Each row of a before or after table is a point. The points were changed in one or more steps. Then noise was added and the rows were shuffled. The steps act on columns, c1 being the first. What was done? A step turns or swaps two columns, mirrors them in a line or flattens them onto one, adds a multiple of one to another, or multiplies or shifts one. Angles are multiples of 10 degrees, from the lower column toward the higher: turns from -170 to 170, lines from 10 to 170 but not 90. Use the fewest steps. Two steps may share a column if one is a turn and the other turns, adds or multiplies; they go together, in the order done. Otherwise the lowest column goes first.

Before (9 x 3):
.07, -.03, -.13
-.01, .16, -.16
.09, .26, .00
.01, -.13, -.08
.09, .15, .24
.00, -.19, .03
.03, .05, .30
-.38, .15, -.08
-.06, .16, .13
After, 9 rows:
.00, -.19, .03
.07, .05, .29
-.95, .15, -.08
.18, -.03, -.13
.22, .26, .00
.02, -.13, -.08
-.15, .16, .13
-.03, .15, -.16
.22, .15, .24
Steps: multiply c1 by 2.5

Before (10 x 8):
-.48, -.52, .15, .15, -.39, .27, .27, -.18
-.08, -.04, .04, .04, .40, .12, -.31, -.01
.30, -.05, .20, .22, .21, .10, .24, .32
.41, -.14, .56, .31, .25, .23, -.26, -.31
-.14, -.90, .09, -.01, .31, .17, .40, .17
-.13, -.73, .31, -.13, -.28, -.08, -.10, .16
-.59, -.63, .67, -.36, -.67, -.77, .58, -.65
.34, .02, .21, -.07, .59, .48, .20, -.48
-.07, -.94, -.12, -.35, -.65, -.33, .39, -.03
.25, -.10, .26, .50, .27, -.32, -.07, -.62
After, 10 rows:
.10, -.72, -.26, -.15, .34, -.08, -.08, .18
.48, -.05, .23, .22, .21, .14, .28, .28
-.41, -.63, -.64, -.34, .71, -.79, .54, -.65
.64, -.14, .28, .37, .56, .22, -.25, -.29
.07, -.93, .32, -.07, .08, .14, .42, .15
.16, -.92, -.63, -.32, -.08, -.37, .33, .00
.11, -.06, .43, .00, .07, .08, -.29, -.04
.54, .06, .56, -.05, .21, .52, .22, -.51
.48, -.09, .30, .46, .25, -.33, -.06, -.62
-.27, -.49, -.39, .18, .20, .28, .25, -.15
Steps: shift c1 by .20; swap c3 and c5
